Each wall is flat, endless, passes through zero and stands at right angles to its row. A trip goes straight from one point to another. List the walls that it crosses, first one first.

Walls:
(1): [9 1]
(2): [ -8 -22]
(3): [-4 -7]
Trips:
[11  5] to [22 35] -> none
[25 17] to [-32  35] -> 1
[60 38] to [-41  -6] -> 1, 3, 2
[ 3 29] to [ 36 -11] -> none
[ 25 -17] to [-2  7] -> 3, 2, 1
[-14   9] to [ 7 -1] -> 1
[-15 -26] to [12 -1] -> 1, 3, 2

Walls:
(1): [ -3 -13  -6 -12]
(2): [-49  15  20 -41]
(3): [  1   6 -13   9]
(4): [-24 -10  18   0]
(5): [ 30 -21  21 -34]
(6): [  1 -60   5 -10]
Trips:
[ 24  18 -19 -10] to [ 32  19   4 -15] -> 3
[-19   2  16  10] to [-25   2  21   5] -> none
[ 13  21  -5 -37] to [  2  49  16 -24] -> 1
[ 13 -50  32 -25] to [ -6 -35 -10   4] -> 2
[ 21  15  -3 -12] to [-9 19 -4 26] -> 5
[-20   4  16 -31] to [ 13 -15 -21 -11] -> 4, 2, 3

Walls:
(1): [ 14  -1 -14 -57  -2 -18]
(2): [ 18 -16 -35  -7  -6 -20]
(3): [ -3 -14 -11 -36 -42  -8]
(4): [ 39  21   8 -47  -4   0]
(5): [-26   8  -5 -29  33  14]
(6): [ 27 -34 -25   3   5  24]
(7): [-11 -25  -8  13  17  14]
(8): [-25  -4  -1 -28 -47  -1]
Trips:
[46 45 16 41  5 43] to [-28  10  -6   7  -8 -13] -> 6, 4, 8, 5, 3
[  7 -26 -10   5 -27 -12] to [ 37  10 -30 -42  -1 -40] -> 7, 4
[ 20   7 -44  32  40 -35] to [ 11 -34  42   4  26   6] -> 2, 5
[  8 -11  -9 -54 -12  16] to [  2   1  -2  -8 -29   8] -> 5
[ 17  -3  20 -52 -27 -26] to [-12 -12 -14 -14  43  38] -> 5, 6, 7, 2, 8, 3, 4
[  3   2 -31 -13 -43  24] to [ 12 -34 -22 -26  27 -11] -> 7, 5, 8

Walls:
(1): [  0 -11  37  -6  20  -2  17  10  40]
(2): [  7  11   9  13 -25 -11   8 -23  -9]
(3): [ -5   7  17  -7 -48  12 -28  -2   1]
(4): [ -4  14 -10  19 -20  14  15  17  -9]
(5): [-18  24   0   4  14 -37 -14  15 -11]
(6): [ 18 -14  26 -27 -12  32  38 -21 -36]
Trips:
[ 17 -19  -6  23  16   4 -18 -20  16] to [-13   1  16  13  24 -11  11   4   4] -> 5
[  6   3  -2 -26 -11  -2 -14 -19   0] to [ 25   5   1  -9 -27   3  -1  -1 -18] -> 4
[  6   4  -5 -11   3 -19  12 -27 -21] to [ 24 -15 -37  -3   3   1  -5   2  28] -> 5, 6, 2
[ 11 -14  21 -20   4  15  29   4  -7] to [-15  18  11  -2 -25 -14  14  -9 -18] -> 2, 4, 3, 1, 5
[  2   2   4   3   5   9   7 -47  -9] to [-9 13 15 21 -4 10  0 12 -1] -> 3, 4, 1, 5, 6
[ -3  27  18   4   2 -12  16 -19 -11] to [-22  17  28  -5  17 -23  16 -12  30] -> 4, 6

Walls:
(1): [ -1   5  -8  21 -12   8  21  -4 -51  -1  16   1]
(2): [  8   3 -21 -22 -19  12  -5 -22 -20  -2 -29  14]
(3): [-24   9 -23 -28 -15   1  -5 -10 -30  -1   5  16]
(4): [-26 -18   3  -4 -18   8  11   2  12  26 -16  12]
(5): [ 14   9  31  -6 -11  21  -4  -9 -23  -3  -6  25]
(6): [  5   1   6   6  10   5  35 -30 -13  25  24  20]
(7): [ 11  34 -14 -26  -4  22  32 -15  -4   6  17  28]
(8): [ 22 -10   2 -26  -2   9  -2  11  22   7 -26 -41]
(9): [-13  36 -30   3 -16   5   3  17 -19 -21 -10  16]
(10): [ 22 -33  19  36 -26   6  16   2  30  27  10 -55]
(11): [  2  20  26   7 -29   5  51 -16 -28  21  -1   2]
Trips:
[ -7 -26  -8  24   1  -6  24 -11 -12 -13  44   3] to [ -6  24  -3   8   3 -18 -12  -1 -12  31  21  45] -> 10, 9, 5, 4
[  6   4   8 -16  27   7 -29  -7  28   4   9  38] to [ 19  29  -4  -5  11  -7 -15  -2   6  34  11 -13] -> 8, 5, 10
[ 11 -24 -19  22  -4 -12 -17 -14 -13 -11 -29 -17] to [ -3 -17 -34  14   5 -11 -18 -18  34  28  -5  19] -> 1, 4, 8, 6
